Each row of a before or after table is a point. One or more steps were done to the points. Then noise was added and the rows were shuffled. The steps act on columns, c1 being the first. Write out the steps. A step turns or swaps two columns, mirrors them in a line or flattens them onto one, adds a multiple of one to another, or multiplies or shifts one. Angles are multiples of 10 degrees, from the lower column toward the higher: turns from -170 to 170, lines from 10 to 170 but not 90. Use the fewest steps. Two steps may share a column if one is a turn and the other turns, adds or multiplies; they go together, in the order done. Otherwise the lowest column goes first.

Before (10 x 3):
[[ 14   2 -26]
 [-13 -15   9]
 [ 17 -11 -11]
 [ -1   7 -32]
 [ 10  -1  60]
 [-18 -18  -3]
 [ -5  -2 -21]
 [  7  -2 -24]
 [  6 -15 -15]
 [  3  -9   2]]
After (10 x 3):
[[-15  -8 -15]
 [  1 -16 -11]
 [  7  14 -14]
 [ -6   4  -5]
 [  1  57  20]
 [-11 -22  -5]
 [ -3 -32  -2]
 [-14 -25   0]
 [-21  -8  -1]
 [  6   4 -24]]
Steps: turn c2 and c3 by -110 degrees; turn c1 and c3 by 150 degrees

Before (10 x 9):
[[ 23  -1   8  -1 -22 -11   2 -23  21]
 [ -3  -4  -1  31 -30   2  -7  18 -11]
 [  7 -23  16   5   4  -4  31   2 -34]
 [ -7 -16 -31  -1  20  -4  -2   4  21]
 [ -7 -12 -16  -5  24  20 -12 -25  14]
 [-11  11  13   6  14   2   1  16 -27]
 [ 10   2  21  18   9  19  27  -3  -9]
 [ 32 -32 -30   1  11   4 -16   8   2]
 [ 34  12 -28  28 -19  -9 -13 -11 -27]
 [ -3  -9  -5 -22   7  23  18  -7  17]]
After (10 x 9):
[[ 34  12 -58  -9 -19  27  -6  33 -27]
 [ 23  -1 -21 -11 -22  -1 -22  11  21]
 [-13  11 -17   3  15   6  15 -14 -27]
 [ 10   2  -9  19   8  17 -12 -49  -8]
 [  6 -23 -14  -3   4   4 -10 -60 -34]
 [ -4  -9 -34  23   7 -22 -13 -30  18]
 [ -8 -12 -47  21  24  -5 -19  40  13]
 [ -7 -16 -60  -4  20  -1   4   1  20]
 [ -3  -5 -31   2 -30  32  19   0 -11]
 [ 33 -33 -60   5  12   1  13  25   2]]
Steps: shift c3 by -30; swap c4 and c6; turn c7 and c8 by -110 degrees; multiply c8 by 2

Before (8 x 18):
[[  3   0 -11   4   4  15  -6   5  -6  10   0  -9 -16   1 -13  10   9  11]
 [  3  11 -16  -7  -6   9  -8   7 -18  14  -6  -9  -3   3   3 -13  -7  -6]
 [ -2   1  -1  -9 -12   4   2  -2  -8  -3 -16  -4 -10  -2  -8 -14   9  -9]
 [  1   3 -10  -7   6  21 -18  17 -10   1  -1   0  19  -1  -7 -14 -12 -16]
 [  2   4   7 -10   3  12  -2  -1 -10  -2 -17  -4  21   4  -1  19  -4  14]
 [ -2   0  11   4  -1   1   0   8  -9  12   5 -11   2   1   2   2   3 -18]
 [ -1   0  -6   2   4   9 -25  -3  -7  -2   5   0 -18   6   3  -8 -19 -16]
 [ 22  12   9  -8   2  17   2  23  -8   6  -2  29 -17   7  -4  -5   4  60]]
After (8 x 18):
[[  5   6 -15  -9  11  11  -1   0 -10   0 -15  19  21   3   1  11  -6  14]
 [ -2   1   9   1  -8   8 -24  -4  -7  -2   8 -10 -18   6   4  -4 -19 -15]
 [ -6   2  16  -7  -4  21 -19  16  -9  -1  -1  -3  20   0  -3  -5 -11 -17]
 [  0  -3   3   4  -9  18  -6   5  -6  -1   0   6 -16   0 -11  15  10  12]
 [ -9   9  20  -7   2  10  -8   8 -19  -2  -6  17  -3   4   3  -2  -6  -6]
 [  2  -3 -11   2 -13   1   0  11 -10   2   5   2   2  -1   2  -5   4 -16]
 [-22  10  -7  -7  22  19   3  24  -9  -2  -1 -18 -16  10  -3  -2   2  60]
 [ -1   2  10 -10  21   8   1  -2 -10   0 -14  30  -9  -1  -6 -11  10  -9]]
Steps: turn c1 and c16 by -160 degrees; turn c3 and c16 by -150 degrees; flatten c2 and c10 onto the line at 170 degrees; add 1.5 times c11 to c5; turn c5 and c12 by -130 degrees; turn c6 and c15 by 10 degrees

Before (9 x 32):
[[ -3   6   1  -6   6  -4  -4  18 -12  -9  -3  -5  -1  -5 -12  -8   1  -3
    0  -8   5   2  -7  -6 -11  -1  20  11  -5  -2  -9  11]
 [ 26   5  22   3   9 -10  -5   0  -8  -6  -1 -15  10 -13  -8  -3   7  -6
   -7  -4  17   9   0  10  -2  10   3   4  -7 -11   7  -7]
 [  0  10  -6  -9   4   6  -4  10   8  -7 -19  -9 -12  10  -1   3  14  10
   -7  -4  14  -1 -16  -6  20   0  -7  -2   5   1  -7  21]
 [  4   4   5  -3   6   5  -2  -6   3 -13  -3   5 -18  10 -12   8  -2  16
   14  21  -8   0  -5  10 -10   1  13  15   1   1 -22  -5]
 [  2  20  -4  15   5  -2  -7  -4   2   7  -2  -9   0  -1  -7  14 -12  -8
   -3  20  -7  -1 -13   4   0   6  14  -7  25 -17  -5  16]
 [  6  17  -3  11   4  10   4  12  -3  18  -3 -11  21   2  -2  -2  11 -16
    0   2   1  -3  10  12 -32   3   9  20 -17 -14 -13   1]
 [  0  -1  -5  -2  11   0   3   1  -2   9  -1  -5   2  13   2   8   5  -8
   12  15  18   5   3   6   8  -7 -11 -23 -20   4 -18   0]
 [ -2   7   5   3   7 -12   8   2  -9  10  -2   1  -2  -4  -6   5  -5   3
    1  11  22   6   0   9 -13   4   7  16  -1  -1  -5 -23]
 [-21  12 -23 -13  -1   9   2  -3 -16  -7  22  11  -6  10  12  12   0  -7
   -2  -3  -4   7 -14 -15 -12  -4 -10  11   6  -2  15   1]]
After (9 x 32):
[[ -2   7   1   3   7 -12   8   2  -9  10  -2   0  -2   7  -6   2  -5   1
    7  10  22   6   0   9 -13   4   4  25   4  -1  -5  39]
 [ -3   6   0  -6   6  -4  -4  18 -12  -9  -3  -5  -1   2 -12   3   1   5
   19  -2   5   2  -7  -6 -11  -2  20  21  -9  -2  -9 -27]
 [  0  -1   3  -2  11   0   3   1  -1   9  -1  -5   2 -14   2  21   5  -5
   -6 -15  18   5   3   6   9  -7 -45 -13   4   4 -17  42]
 [  4   4   2  -2   6   5  -2  -6   3 -13  -3   5 -18   8 -12   0  -2 -18
   17 -16  -8   0  -5  10 -10   1 -26  25   8   1 -22  61]
 [  6  17   4  11   4  10   4  12  -3  18  -3 -11  21 -13  -2  17  11   9
    8  -3   1  -3  10  12 -32   3   9  30  -5 -14 -13   5]
 [ 26   5  17   3   9 -10  -5   0  -8  -6  -1 -15  10  14  -8   6   7  14
    0  11  17   9   0   9  -2  10  24  13  -4 -11   7  -9]
 [  0   9  -6 -10   4   6  -4  10   8  -7 -19  -9 -12  -2  -1  -4  14 -14
   -9 -16  14  -1 -17  -6  20   0  13   8   4   1  -7 -18]
 [-21  12 -14 -13  -1   9   2  -3 -16  -7  22  11  -6 -22  12  -4   0  -3
  -11   2  -4   7 -14 -14 -12  -4  -4  21  13  -2  15  -9]
 [  2  20  -1  15   5  -2  -7  -4   2   7  -2  -9   0  -6  -6 -22 -12   6
   12 -36  -7  -1 -13   4   0   6  23   3  18 -17  -5  50]]
Steps: turn c14 and c18 by -130 degrees; turn c3 and c14 by 30 degrees; turn c16 and c29 by 80 degrees; turn c19 and c27 by -70 degrees; multiply c27 by 3; multiply c20 by 3; turn c20 and c32 by 110 degrees; shift c28 by 10
